Every row gives one point. Two turns around zero, p and q, are shown by what they do to some points. Where does a point land after both, in the order given? Backwards means that the second turn is done in reverse. Each puzzle has new turns, and all numbers are rounded.

Turn p:
[ 58 -17   3] => [ 45 -32 -24]
[-20 -27  70] => [41 30 59]
[11 12 23] => [21 18 -6]
[ -8   0 -30] => [-26 -15  -7]
[-17  19 -22] => [-31   7 -11]
[-24  14 -44] => [-50  -7 -12]
Turn q:
[-49  -1   4] => [-12 -31 -36]
[  9 -39 -45] => [ 30  42 -31]
[29 18 -6] => [-10  21  25]
[11 22 48] => [ -8 -33  42]
Where do these land?
q, then p: [-31  44  16] => [-25  -5  50]
p, then q backwards: [39 -2  7] => [-14 -37   5]
p, then q: [  8 -46 -42] => [ 55 -14 -26]
q, then p: [ 10 -17 -25] => [ -5   7 -31]
p, then q: [-27  21  43] => [-42 -13  33]

Turn p:
[  4 -25 -31 -18  11 -25] => [-26  32  21  -9  12 -17]
[-28 -16  84 -29   7 -25] => [-35 -46 -26 -55 -50  -5]
[ 15  10  15  11 -15 -13] => [ -6 -29  -1  10   9  -5]
[  7  48  -4  -6 -13  33] => [ 19   1 -35  43  -4  16]
[-34 -28 -29  18 -12 -19] => [  2  17  12 -38  41   7]
[ 60   8 -20  -3   0  69] => [ 54  20   4  64 -22 -32]
[-24   3 -15  28  22 -20] => [ -7   4  26 -14  16  36]
Turn q:
[-12 -16  19  19  -1  20] => [  2 -19  30  15   2   0]
[ -9  35  25  14 -12 -38] => [ 21  -7 -12 -13 -54  -5]
[  1 -12  -6   6 -21 -35] => [  7  -8  -2 -39  -8  14]
[-19   6 -14 -34 -12  33] => [-24   6  -1   3  22 -43]
[ 83 -15  26 -31  -2 -34] => [ 51  74   5 -26   7  32]
[-14  24 -27  21 -16 -32] => [-22 -17 -26 -26 -32  10]
[-18 -12 -15 -19  25 -11] => [  8 -15 -28   0  26  -4]
[-11 -11  -7  24  39  97] => [-43 -14  35  85  37  -4]
Where do these land?
p, then q: [ 26  17  17 -20  -4  -1] => [-12 -26   6 -22  -7  15]
q, then p: [-1  3 32 32 12 -9] => [ 29 -24   1   4   6 -28]
p, then q: [-32  13 -33  19  47  21] => [-19  36  25  42 -22 -27]
p, then q: [  3 -56   9  -9  48  11] => [ 30  29  13 -33 -31 -42]
q, then p: [ 13   6 -57  28 -44   4] => [  6  29 -57 -38 -10  24]
p, then q: [ 10   2  -1  -7 -72  14] => [ -2  -2 -46  -9  21  54]
p, then q: [-19  16  34 -44  12 -40] => [-29 -42  -4 -25  19 -42]

Turn p:
[-15  41  44  23 -22   1 -16  42] => [-48 -13  -6  32   2 -19 -50 -21]
[-51 -45   0 -37  39  15 -19  -7] => [  3 -18  38 -47  40  -6  38 -33]
[ 43 -10 -12  36  10 -22   0   2] => [ 45   7   0  16 -15 -13 -23  27]
[-42  -9  -7   1  -1   8  35  36] => [-32 -38 -13 -29   4 -28   9  13]
[ 48 -22 -41  -1 -49 -22 -45 -40] => [ 56  77 -41   3   6  14  -1  -7]
[-51  58 -16  50  19 -15  24   9] => [-44 -32   0  38  41 -15  -6  60]
[ 17  10  35  -4   0 -43  18  13] => [-19  17  28  -4 -32  -6 -35  17]
[ 12 -41  19 -36 -10  54  14 -39] => [ 12   2   2 -11 -38  13  63 -49]
[ 39  18 -22 -32  14  23 -11 -16] => [26 -3 -7  2 -7 60  5 -8]
Turn q:
[  4 -13  49  16  11 -39  15  25] => [ 19 -15  52  -5   2   6  34  29]
[ 46  -6 -27   1   7  56 -42   7] => [-10  10 -65 -41  12 -38  -8  12]
[  1  41 -24   7  -8   7 -33  32] => [-17   2 -17 -51   7  30 -16  -9]
[-44 -28  25  61 -22  36 -15  30] => [ 37 -22   1 -37   5 -13  55 -60]
[-20   0  -4 -42  24 -44 -23 -47] => [-56 -27  25  43   3  -6 -31   6]
[-35   2  73   9  15  -4  37  11] => [ 25  13  59  20  36   7  47 -10]
[ -5   1   1 -36   6 -12  26 -48] => [-11   9   8  60   4  -3 -23   6]
[ 24   6 -57   3  -1  -8  -4 -31] => [-22  -7 -47  16 -32  12 -23  13]
[ -5   3 -69 -68   6 -37  29  23] => [-34  47  25   6 -63  11 -63  10]
[ 22   9  -1  11  20   0  16 -16] => [ -5   9 -17  17   2   9  16  25]
[ 11 -16  33  37 -60  44  -6  12] => [ 74 -19 -24 -26  23 -15  12 -23]
Where do these land?
p, then q: [ 11 -11  23 -24 -11 -15 -30  39] => [-29 -30  -7   9  29 -13 -35  -5]
q, then p backwards: [-16  36  -6   5  35 -47  -5  19] => [-15  38  15 -47  20  -9  25 -15]
q, then p: [ -3 -30  35  32  46  -7 -78  28] => [-30   1  48 -86 -17 -19  26  16]
p, then q: [  4  -3  31 -38 -38 -32  34 -11] => [ 15   8  21   1  25  36 -43 -42]
q, then p: [ 5 10 42 31 28 78 -5 14] => [  1 -26  33 -16 -14  50  13  71]
p, then q backwards: [-13 -25  -5  23 -30   2  26  -6] => [ 19 -35  -8  10  24  24  -1  -2]
p, then q: [ 26  24 -32  -5 -41  48  -9 -30] => [  7  29 -69  10 -29  18   7 -17]
q, then p: [ 31 -11 -56  48  38 -18   2 -40] => [-10 -15 -76 -26  14 -42  21  28]
p, then q: [-19 -30  36 -47  11 -11  22  47] => [ -1 -16  47  26  21 -34 -50 -20]
p, then q: [-12  23 -42  -1 -17 -19  26 -12] => [ -9  43   6 -33 -21  13   1 -15]
p, then q backwards: [-15  17 -25 -25 -22  19  16 -48] => [ 1 29 -4 44 43 10 20 -2]

Turn p:
[ -4 -10 -23  -8 -17 -23 -65   0 -20] => [ -9   1 -50  21   1  -4  40   8 -38]
[ -9  -4  -5   2 -31  22  -4 -13 -26] => [ -2 -29 -12   3   9  23   5  28   1]
[  2 -12 -47   0 -20   6 -22  15  19] => [-27  11 -26   9  23  15  34 -14  12]
[ 39   1  31 -21  26  17  37  -1  -5] => [ 42  15  15 -37   2 -13 -30   9  23]
[ -5   7  42 -19  -3  31  31   6  12] => [  7   0  42 -23  -9  -7 -10  32  28]
[ 53   7  22  23   7 -51  -5 -40  13] => [  4 -15 -27 -47 -23 -32 -27 -44 -30]
[-24  -9  16  13   7  40 -27  -8  -1] => [-16  11  20  -6   4  28   4  33 -28]
[ -2   2 -41  -4   9 -12  -9 -17  -8] => [ 14  -7 -14  15  16  13  17 -28 -13]
[11 -2 40 19 21 -1 56 26 -7] => [  9  12  25  -1 -12 -17 -65   6  29]
[-39 -17 -10 -16   8 -16  50  23  24] => [ -8  -2  44  37  23 -28  -5 -16  34]
[-21  37 -24  11  -9 -13 -40   7  -1] => [-14   0 -16  27 -34  21  34 -14 -17]
Turn q:
[-43   5 -28  -1 -26 -26 -34 -34 -20] => [-35  21  -8  11  44 -20 -10  32 -38]
[ 37 -50   1  25 -22 -27  43  -2 -15] => [ 37  20  35  -2  44   3  23 -42  23]
[  1  18  49 -42   2  21 -48  -5  -3] => [-27 -31 -20 -63 -19  -2 -14  25  -1]
[ 10  27 -16  20 -13  -5  20  18  22] => [  4  17  22  25 -26  -7 -19 -18   0]
[-10 -14  22   7  -6  19 -20  -8  18] => [-12 -13  -4 -21  -7  10  14 -10 -28]
[ -5  38   1 -27  10  23  25  24  32] => [-15  -5 -21  15 -50   8 -27 -16  23]
[ 15  -5  -8  22 -13  16  11  14 -48] => [ 46  33  -7 -11   5 -18   9   4   2]
[-48  -5  -1  12   0 -30  -4 -12  -6] => [-36  22   2  17  20   4  23  20 -12]
[ -5  -4  -8 -36  35   3 -36  20  21] => [-19 -56 -18   9 -15 -16   4  18   8]
[  9 -27  -1  17 -22  17  35 -29  -6] => [ 25  22  -5  -5  28  26   2 -36 -11]
[ 39  16 -11   3  55 -10   9  14   6] => [ 32 -30  22  25 -22  14  -7  22  33]
Where do these land?
p, then q: [-25  24  -4  29 -16  13 -97  10  20] => [  4  91 -60  15  -8 -12  -3  -8   1]
p, then q: [ 21  21  23  33  -8  -5  -4 -15  -3] => [-11  -3 -24 -17  23 -30 -11  -5 -16]
q, then p backwards: [  3  17   7 -12  -3 -23  39 -11  18] => [ -6   7 -16  28   6  16  28  24  15]
p, then q: [  3  25   5  -3  25 -20  36   6  14] => [-16  -9  32 -29  12  15 -20  -6 -16]
p, then q backwards: [ 47  -7  -8  18  24   1   9 -14 -40] => [ 24   9 -16 -15 -13  47  14 -33 -19]
p, then q: [-23  -6 -46 -21 -23 -19 -54 -13   9] => [ 29  45 -17  44  20  32  15  -8  19]
q, then p: [  5 -44   9 -21   7  -1 -13  41   6] => [ -3 -21  15  -2  38 -36 -12 -27   9]
p, then q: [ -2 -34 -18   2 -21  -9 -12  -1  25] => [-16   5 -14  34   8  20  17  18   9]
q, then p backwards: [ -2   9  12 -15 -21  -4 -18  -5 -13] => [ 18 -21  21   6  -5   3  -2  -2  13]
q, then p backwards: [  1   0 -18   3 -20 -17  39  25  -7] => [  1   1 -17 -12  23 -18  18  37  15]
p, then q: [ -1  20  17 -11  26  62  32 -13  -4] => [  6 -33  -8 -53 -44   3  -9 -18  14]
p, then q: [-28 -26  21  -4  31  22  43 -10 -27] => [ 15 -33  27 -40 -30  -4  31  25   3]

Turn p:
[ 15  13 -56  -4 -22  17 -34  22  15  14  31] => [ 11 -22   4  54 -10  18 -10  25  25 -20 -39]
[ 13  -1   9  11  24  11  22 -11  -2  10 -14] => [ 11   7   6 -11  10 -24 -13 -27   3   6   8]
[ 43 -24 -44   1 -26 -37   1 -24  -7   0  16] => [ 26 -30   3  -8   6 -32   4  44 -12 -41 -29]
[-31 -22  17  10   8  20   6  13 -22 -63  -5] => [-46   8   4 -32 -47  -8  21  -3  15  26   9]
[-16  -2  30 -14 -15  27  37  69  17 -36 -31] => [-62  -7   7  23  12 -12  47 -19  16  54  22]
[ 18  30  -3  46 -25 -28 -17 -19 -50  72   7] => [ 44  41  -5  17  23 -11 -67  54 -34   1  -5]
[ 18  34  39 -43   2   7 -58 -45 -10 -33 -52] => [ -3 -21 -64 -57  14  44 -14 -26 -19  39 -40]
[-23 -29  -7   0 -17 -51 -11 -31 -40  17 -20] => [ 27  -5   8 -31 -17   1  -4  39 -63   1  12]
[-16  21 -51  26  -2  -7  26  16  42 -40  -5] => [-56 -33  53   8   5   1 -10  -1  18 -27  -7]
[-28   5  14 -29   5  13  29 -35 -17   6   0] => [  2  33   3 -13  -9   2  16 -37 -37  -5  -9]
[-40  19  50  -6  28  35  -3   3  80 -17 -54] => [-50 -28 -19   0  16  42  -8 -85   7  21  51]
[ 16 -19  -7  13 -15 -32  20   0  14  11  81] => [ 14  25   2  16   6 -17  25  41  21 -71  13]
[-14 -15  11 -22  62  -9  37  50  10 -10  42] => [ 12  27  47  -5   3   8  58 -18  54  -2  32]
[ 47 -10  -2  11  -6  34 -53  -9 -30  68   5] => [ 72   5 -48  37 -11 -14 -44  13   6  19 -18]
Turn q:
[ -6   5  19  19  10   6 -10  14 -38  55  25] => [ 15  -6  25  19 -21  13  31  19   1  55  -9]
[-43  37 -30  25   2  -1  14   1 -20  33  45] => [ -9 -27  61  21  23   4 -15  -1 -10  51  -6]
[ 11   1 -29  38  23   3  13  30 -23   5  16] => [ 20   7   7   9   9 -10 -18  -2  -8  38 -47]
[ 22  32   8 -41  39  25  22 -27  16   6 -27] => [ 16  12  25 -19 -23   1 -10  38 -39 -50  11]
[-24  20  -8  17 -31 -53  22  38 -53  -4  11] => [ 19 -67  -1  41  11  21 -15 -27  24  25 -28]
[ 47 -60  -4 -35 -13 -27 -40 -51  30 -28  -6] => [  3  26 -70 -23  14 -41   0  20  32 -28  61]
[ -1   9  20 -27  23  55 -29 -23  -5 -30   3] => [-22  41  28 -23 -36   3 -11  24  28 -27   7]
[ 17   0  -3  49 -44 -29 -16 -10  40 -26 -81] => [-48  -4 -93   2  22  34 -13 -10 -36 -22  -6]
[ -6  17 -15 -38  18  33 -15  29  16  22  -4] => [ -6  -6  36 -43  -1  -8  28  21  -5 -14 -22]
[ 19  34  17  18 -12  28   7  23  16  12  48] => [-13 -10  25 -21 -45 -19  -5 -25 -23  38  -6]
[  5 -45  42 -35  36 -11 -29 -33  61 -45 -25] => [ 15  59 -36 -51   6  18   7 -11  17 -55  57]
[-41 -50 -19  10 -49 -29  61  10 -40   1  -5] => [ 11 -26  -5  87  42 -16  20 -45  17 -10 -14]
Where do these land?
p, then q: [ 11  36  11 -17 -18 -31 -17  29  41 -20   4] => [  9  51  39 -15  22   2  10 -16  -8 -11 -30]
p, then q backwards: [-39 -34 -10  41   3  -7 -51   4  24  -7  33] => [ 13  35  52 -34  -9  -6 -18 -43 -28 -20 -13]
p, then q: [ 42  35 -67  -8 -19  48  14   1 -19  23  -3] => [ -5  17 -73  10  11  63   4  24 -28  -2 -12]
p, then q: [-53   1  12 -43 -20 -39  13   7  18 -19  25] => [  1  11  57  37 -27  -6 -14 -34   2 -25 -27]
q, then p: [-43 -59 -10  43  31   6   0 -27   2  -3 -26] => [-11  33  35  -7  21  16 -58 -39  38   5 -14]
q, then p backwards: [-30  -6   3  43  -7  -3 -18 -53 -35  48 -38] => [-31  28  17 -10 -58 -15 -21  65   5  23  10]
q, then p: [ 17  21  11 -20 -37  46 -19  26  14   2  15] => [-23  -4  -1   5  -1  11  39   9 -60  -6  15]
q, then p: [ 26  51  11  -2 -22  13  34  25 -16 -34   8] => [-12 -35 -47 -12 -29  -3  -5  31 -41   9   2]
q, then p: [ -8 -47  20  -6 -45 -36  -9  23  47 -16  14] => [ 19  -5  28 -20 -11  -7  10 -30 -20 -75 -22]
p, then q backwards: [ 39  42  -6 -15   1  25  36 -12  26   9  19] => [-30 -41 -36   6  -8   6  27  23  -1 -35 -15]
p, then q: [ -1 -21 -54  40  34  17   4 -23 -45  46 -50] => [  4 -23 -72   1 -44  13  31  37  30  35  36]
p, then q: [ 24 -34  19 -17  72 -37  20 -61 -73 -24 -11] => [ 48 -70  -8 -21 -42 -37   9  44   9 -68  40]
q, then p backwards: [ 32  39  17 -36  15  32  -3  17   0 -13 -22] => [-15 -21 -36  10   0 -14 -18 -42 -20 -31  25]
p, then q: [-18 -25  44  -2  12 -33  -4  42  15   8  31] => [ 13  -3  45 -17 -17 -38 -15 -42 -21  22  -5]
